Each wall is flat, endless, passes through zero and stands at right angles to its row. A trip goes straight from one point to another. List the walls that it crosses, first one first.

Walls:
(1): [ -3  22 -21]
(2): [23  3 60]
(3): [-21  -3  27]
(4): [-23 -43  -5]
(5): [-3 23 37]
(6): [-29  27  -7]
(7): [-13 -41  30]
(8): [-14 -11  22]
Trips:
[-8 13 51] to [ 28 -13  -3] => 6, 3, 8, 5
[  0 -57  10] to [12  3 15] => 5, 4
[ 4 36 29] to [24 19  5] => 8, 3, 6
[  3  16 -17] to [ 1 -2 25] => 5, 2, 3, 8, 1, 7, 6
[ 23 -18  -1] to [-1  3 23] => 8, 5, 3, 4
[  3  23 -11] to [-25   1  15] => 3, 8, 2, 7, 4, 1
[ 16  30 -14] to [50  8 11] => 2, 6, 1

Walls:
(1): [-34   5 -19  17  15 -30   5   1 -60]
(2): [ 24  -4   4  15 -15  18  -7   8 -35]
(3): [-23 -13  -3  42  10  24   7  -3  -8]
(4): [ 14   2 -18  -3  -2   6   2  18 -21]
(5): [ 37  14 -48  -6   8  10  14 -32  14]
(6): [ -2   0  11 -10  -7 -19 -18  14 -13]
(7): [ 22 -15  10  -9  -2   6  -8  21   5]
(8): [-14 -27  25  -4   9 -24  13 -23 -13]
Trips:
[  5   2  35   3  14 -20   7  12  13] to [-28  33  23 -32 -17 -43  15  -5  12] => 7, 1
[ 25  10  31 -14  -9 -11   4  -2   8] to [  7   6 -18  12  29  11  -4  31  34] => 2, 8, 5, 6, 4, 3

Walls:
(1): [-12  19  -9 -13  14  37 -27   6  -3 -22 -11   0   1  13]
(2): [-45   3  -4  -6   7  19   7   7  -9  -4 -26  -5  -4  37]
(3): [  9  15  -4  -1 -19   7   7  -2  10  -8  28  36  38  -8]
(4): [  9  -1 -13  10 -19  23  12   3   4  -4  20  21  -8  28]
(5): [-13 -17 -29  20   3   4  12   3 -13 -43   0  14   2  22]
(6): [ -7  -7  -1   5   4   9 -25  -6  -8  19  30  60 -26  27]
(7): [-16 -26 -22 -32 -29   2  34   2  41   3 -15  -1   4   7]
(8): [ -8   6   8 -10 -30   4 -16  20  15 -32  -6  10  -4  10]
(9): [ -6  -8 -16  14 -14  31 -20 -11 -19  18 -12   0  25 -46]
(10): [ 11   2 -11 -19  11 -13  30 -21 -12 -10  -5  37  34 -28]
(11): [  1 -17  14 -22   2 -12  -8  11   7 -41 -10  -4  -3 -17]
Trips:
[ 28 -26 -22 -34   5 -12  14 -21   9  -6  17  -1  17   7] to [ 28  13   6   9 -29 -44  -8 -20 -18  -9  14  10 -15   0] => 6, 7, 5, 8
[ -6  13   8  13  -1 -20  -6 -12  -1  16  -2  16  -1 -20] to [  4   3 -28   4  10   1 -10 -20  -4  34 -28 -31 -13 -22] => 3, 6, 10
[ -3  -3  40 -21 -17 -25 -20   7  21 -16 -12  34   3  32] to [ 19   6 -12  40   9 -40 -24   6  18 -41 -19 -10  13  16] => 5, 4, 7, 2, 6, 3

Walls:
(1): [ 27  32  12  -4 -11 -40  32  10  13   6  17  10 -17   2 -10   7  11   1
  27 -17  -4   3  -7 -33 -15  -9 -50 -16   8 -17 -19   2]
(2): [ 19  -7   6  -9   4  -9   0 -16 -16 -16  22  -2   5   1  31   5  -7   6
  -5 -18  29  18  28  38  37  -4  -1   2   6  25 -13   6]
(3): [  5 -33  13  17   5  32   4  43  11   9  12  10  29 -32  14 -20   6   2
  13   9 -12  -5  10 -12  -6   9 -12  24  19  -8  -3   2]
(4): [-10  21   0   6 -10 -30  11  -5  -4 -19  13  -3 -26   9 -11  14  18  17
 -19   8  18  11   0  -9  -1 -12  -5  -4  -5   7 -27 -11]
(5): [ 12 -14  -3   8  13  -6 -36  -4   9  -6  16 -21  10  11   7 -25 -18   8
  25  -6  15 -11 -17   1   7 -18  17  24  -5 -10  38  -3]
(6): [  6 -13 -14 -18  15  -2  -8  -3   1  22   3  -6  -1  -1  -3  -3   4  -1
   3   0 -18 -12  19 -11   4 -19  13   7  -8 -12  -8  -1]
(7): [-11  23  13  -6  15   7   0  -3  14  35  29 -14  10 -30 -20 -28   4 -10
   4  13  16  12  13 -10  -6 -37   1   5  -9  17  -5  17]
Trips:
[-18  -1  32   6  11  -6 -15   9  12   0   9  -2 -13  10  -8 -30  21  -7
 -31  -1  -1 -11   7  10  -6   3  -5  19  -7  14   2  25] to [-17  10  -9  -3 -17   2  -1 -32 -12 -19  31  -5 -20  20   0  -8  -1 -13
  -5   3  -4  24 -16  23   0  -3   6 -18  13  -1  -8 -50] => 2, 3, 5, 7
[ -2   0   4 -36  28 -14   0   5 -16 -13  -5 -12  -9  -6 -14  13 -17 -22
 -14  28  12 -22  16  -4  16  -2  -2 -15 -20  -3   4  -9] to [ -7 -11  -7   4 -15 -30  29  15 -22   1  24   7  13  29   3  38  -7  -6
  26 -17  -6   7  14  31   9   4  19 -17  10  19  31  25] => 7, 6, 4, 1
[  1  25 -26   4 -11   1 -17  10   2   8  15   4  -3   5   4   0 -14  22
   5   1  14  29  37 -10   7 -11  39  15  -6   6  -4 -10] to [ -2  -8 -33  25  -1 -14 -20  15  -7  24   6  25 -14   6   4  21 -19  -4
 -14  -9  -6  -9   8   7  51   5   6 -21 -13   2  20 -32] => 7, 4
[-20  -8 -18 -24   6  11 -24   5  28  34   4 -12   8  22  -7  10   1  12
  -2  17   8  14  -6  -8 -42   1 -28  29   0   8   5  -9] to [ 15  17 -15  -8  -1 -13 -17 -31  -6   1  22  30  -4 -10  12 -30  30   3
  -3  12 -24   2 -25  -7  -4 -21  25  -9  -4  17   1  -3] => 4, 3, 1
[ -6 -20   0 -13 -13  -5  -2 -18  -2 -18   7  -2  25  18 -11  13  34  17
  11   0   8   2   2  -2 -18  25 -18   4  20  19   1  17] to [-11 -11 -19  -3 -25  10  12  12   5 -16  11  -8 -11  40 -22   6  14 -11
   1   0 -27   2  27  19 -11  24  -3  -2  -9  37  31  20] => 3, 1, 4, 2

Walls:
(1): [  8 -24  -4  -3 -24  -5   6  18   4   8 -12  15 -12   9   4  -3  10   7
  33   1   8  -5   1 -27   6  -2  32  11 -24   7 -23  -7  -8  15 -25 -13
  48  13  11 -18   4   6   1  12  -4  12  -6  -5]
(2): [-12  15 -19 -30 -46   4  -2 -14  -3  -6  -9  11 -30  -5  30 -39   0  16
  -2  13   8  17 -20 -26 -36  26   7 -16 -21 -17 -18 -10  58 -46  37   1
   0  -6 -28   9 -15 -14 -18  25 -26 -23  11   8]
(3): [ -8 -27  -7  47  -7   7   2 -19  19   2   8 -10 -13 -40  -5   3 -39 -14
 -12 -18 -10 -31 -17  -2   3  38   0  33  14   4   7 -18   0   3 -24  12
 -14  20  10 -11 -37 -17 -12  -3  -3 -22 -21 -33]
(4): [  4  -1   3   1  14   2 -14  -2 -14  -5  -9 -15  -8 -14  -9 -24  -7  34
 -19  11   1  12  15 -26   1 -10  -6  19  -1   2  -6   4  -3 -25 -11 -18
 -27 -13  -3  26  17 -17 -21  19   5 -30 -26  -5]
(5): [-14   2  14  14   6  10 -15 -23   6  10 -26   1  -1 -34 -12  -6   5  -9
  -9  13   3  13  -8   5   7  -9  -8  -9   0  -6  10 -16   5 -25   7  14
   0 -28  10   2  -5  -4 -13  11   4 -19  10  13]
(6): [ -8 -35  19  -9 -27  42  14  -9 -16 -18   4 -14 -10 -33   2  -9  -2  37
  23  -8 -19 -18 -33   2  14  34  22 -24  -3  10   5  13 -23  16 -21  -2
   8  -2   7   0  -4   9 -16  14   3  16  -9   2]
(7): [ 19  -6  -7   2 -24   6   1  15 -20  31   8   0 -11  -5   3  25   6  12
 -24  22  13  -2   4  32   4 -16  12  11  -6   0   6 -13  38 -22 -19  -6
 -19  37  16 -12  -5  -1  -9 -11 -20   5 -11   4]
(8): [  0  13 -29 -14 -34  10  -6  -8 -15  16   5  40  34 -24  20   9  33  13
   4   2  17 -26  44  14  14   8  16  14  -7 -13   2  -9 -24 -16 -25  -7
 -37   4   8  16   5   3  -6 -14  -8 -22 -30  13]
(9): [-13  -3  14  21 -28  -8  -3   9  16 -32   5  -3  10 -21  17 -25  21  12
  -6   7 -11  -8 -12 -14 -18   5  26  12   8   5  13  20  -5   1 -27  -5
  13   2  -2  -6 -23   3  -2 -16  23   0  -6  15]
(10): [  9   9   6   1  -5   8 -11 -11  11  -2 -12   8   6  15  18 -15  10  29
   0  -9  -8  -8  21  -2 -12  19 -22 -16   0   0  20  11  24 -16  13  19
  13   8 -24   9   4   0  26  34  -2   0  -7 -54]
(11): [ 14   8   5  19 -29   0  -5  22   3   6   4 -18   6  12 -11  -1  13 -29
   9   8   6   7  -4   7  25  -8  16  -3  -9  -6   9 -26   3  -1  -4  16
 -18 -13  -8 -19  23 -11  21 -10 -15  19  32 -15]
Trips:
[  4  31 -14   1  12  12   4  -2 -15  -8  -6  12   6 -18  -1  -2  10  31
 -29   0 -15 -20  -4 -27 -28 -38 -11 -13  -6 -22  21   2  19 -14  16 -11
  -2   4 -15 -18   5  19   8   0 -12 -29 -15  20] to [ -6  -6   0  24  25  17  -7 -13  14  23  31   2  12  28  -8  20 -10 -20
 -35  -4 -16  -1 -20  -4  21 -29  13 -12 -14  37   8  -9  23   2   2 -27
  33  23 -16   7  -1  -5  15 -21   2 -23   3  -1] => 8, 9, 2, 4, 10, 3, 5, 11
[-13  10  10   7  11   8   4  19  -4 -19  11  15 -14 -18 -25  -7   0   3
   4   3   8  -4   4 -48  -7   1  11   4  10   6  -8 -15 -38 -11   6 -14
  14   1 -16  -1   2   2  -6 -13  10   1 -20  13] to [ -9  -8 -25  13   1 -24  17 -22 -29 -13 -12 -24  -8   0  13  42   3  -3
   9   8  -3   2  -2  -4 -13 -27   6  29  11  14  -5  33 -18  -9 -22 -38
  -6   0 -16   9   6   8  -2  13 -17  37   6  -2] => 3, 8, 7

Walls:
(1): [ 10   7  -1   4 -15  -1   0  41 -17   3  19 -15  11  -1  16  -1 -11 -10
  -4 -16  16  -8  -5   2   8 -23 -25  -4  38 -10  -8  28 -17   6  -9 -16
  22   4   0   9 -11   5  -3 -19   3  -3 -31  18]
(2): [ 30 -34 -32 -36  11 -17  14  16  -2 -11 -32 -15 -31   1 -18  12   0   1
 -47  10   0  12 -12  -4 -24  23  15  21 -23 -24   7 -16   9 -14   0   8
 -22  19 -29  -3  -4 -11   3   5  30 -28   4 -13]
(3): [ 12  32  10 -18  13 -17  25 -21  16   8  -6  11  -4  -3  15 -19 -14   6
  -1  18 -24   9   0 -40  23 -35 -16  -9  11  28  10   9  12  -1 -40 -25
   1  35  -3  27 -25  -5  -7 -18 -20  18  16  15]
(4): [ -2  20 -21  -7 -18  10  -6  -8  15 -25  25  -6   4   8  44   6  36 -25
  12  20   1 -20  16  32  29  10  14 -13  23   0 -31   5  -2  -3   9   6
   7  21  26  -7 -30  -5  12   7  10   6  17 -17]
(5): [-16 -28  11 -14  52  13   5  -9  -5 -10  14  -3  -7   6 -18  -7 -30  48
  -8  21  -1  10   0   4  13 -25  -6  -5   6  -4  -9  -4  -9 -52   0   6
 -19  22  11 -22   9  14   0  15  13 -24   7 -23]
(6): [ -2   4 -24  12 -23 -13  -1   9 -25 -25 -39  13  12  -7  23   4  12   9
  -6  33 -44 -32 -11  32 -17 -15 -10 -14  -2 -22 -12 -45  -2   7 -34   3
  33  -3 -21 -21  -1  -4  36 -20   4  -8  -9   9]
(7): [ -6 -32 -20  13   9  26  -1 -29 -33  -7 -21   9 -15  13  -8  31 -10  15
   5  19  13  14   9   8  11 -19   2  15  -6   5 -28  -3  47  51  18 -42
  -7 -13 -23 -25 -40 -22  12  21   7 -13 -32  16]
(8): [  4  30  13   8  40 -14  -7   5   4  13 -14   3 -39  15  17  -6 -12  12
  -8  -7   9  -2  -9 -35  19 -15  11  25 -25   5  14 -30  14 -16 -16 -11
  -1  16 -13   8 -21 -13 -14  16 -25 -10 -42 -13]
(9): [ 18  11  20 -15 -17  -2  10  47  16  14  20   3  -4 -36   0  21   1   5
  -9  -8  14  26   2  -1 -14 -32 -21 -20  11   5 -18   1  -4  -5  20  -4
 -19 -24   2 -12 -27  15 -42   1 -18 -15  19   9]
(10): [  0 -49   6  15  10  22 -36 -16 -23  20 -13  33  23  16  13 -24   4  23
  34   8  -8 -29   1  13 -11 -36  13   0  -4   8  14 -13  11 -12 -16  15
 -24 -29 -21  -3  14  11  -3 -17   6  17 -25  12]
Trips:
[ 29  41  -4 -31 -12   8   2 -26   8 -13  -7 -15  -6  13   7   0  11 -28
  10  22 -47   9 -12   3  -5  16  -8  15  18   5 -11   1 -12  -9 -13 -28
 -12 -36  -4  10   5   3  -8 -32   9 -19  19   2] to [ 49  15  16   3  15 -13  37   5 -26 -29  -4   6  -2  11 -26   4 -24 -40
 -33 -20   4 -10 -47   8  49  12   7   7  19  -8  24  -2 -39  23  21  17
 -22  -9 -13   2  38  21   9  -4 -28 -17  -8  -8] => 1, 9, 4, 6, 3, 8
[-11 -14   5 -25 -12 -22 -13   6   7  -4  -3  14 -13  -2  17  26   4  19
  20   1  -8  -4  15  -8  15   5 -24  15 -11 -20  -1 -20  11 -11  -3 -11
 -25   7  11  13  13   2 -17 -13  -8   6  -9 -44] to [ -5 -19   3  16   8 -15  14 -32  16  26  14 -30  20  -5  29  29   1  17
 -23  -7 -30 -21  21  34  41   1  11  15  -1  -4   3   1 -25   0 -12  15
   6  20   5 -15 -38  25 -10  10 -18  17  -4 -13] => 6, 9, 2, 10
[ 10   8  13   7 -15  -9  18  16   2   6 -16  -9  12 -10 -41  -5 -24 -22
  19  27 -29   5 -13 -23  20 -35   7   9   5   4   1   0  22  24 -13   5
  -8  -9  11  -6   4 -31 -17  46  19 -18   4  15] to [ 21  30 -29 -32  -2  26  -2  -4  -5  31 -18   0 -15 -13 -31  23 -13  14
  -7   2 -20  12   4  -8 -15 -26 -23  12  14   1  13  -5 -36  10  -8 -18
 -37   9  -5   4  29  17 -26  -7  -5   1 -43  34] => 1, 5, 10
[  7  29  15  -1 -29  16   0  -8  10  -7 -19 -28  54  -1 -28   8  39   6
  25   6   0  40  -8   5  29  -2  12  -1   0 -34  12  17 -32  35   0   5
 -20  -9 -33 -20   5   1 -15 -24  45  16 -28  -2] to [  8   4  -3   7 -16 -18  13  15   9 -18  22  24  20  -4  27  -9 -23 -11
 -29 -31   3  49  -4  -6  -5   0   1 -25 -13  45  18  31  23 -22   6 -18
 -13   9  15  -8   7  22 -10 -31  -6  19  -3   4] => 9, 6, 7, 4, 10, 3
[-19   4   3  -2  -8 -42  -8   7   9   5  27   7  15  21  -7  32 -22   3
  13  12 -17   2  24 -26  10 -27  12 -12  12  15   9 -11  23 -25  28 -15
  -4  25  21  31  10  24  12  12  -4   1  14  36] to [-34 -56  23   5 -19 -45  -8   0 -20  10  20 -16  -2   0  14 -27 -11 -23
 -16  12 -10  32  -5  -8  37   9 -14 -30  37   3   5  33 -20 -36 -10  10
 -21  40   4 -15 -14 -11   9  27   1 -18  -9 -32] => 8, 9, 2
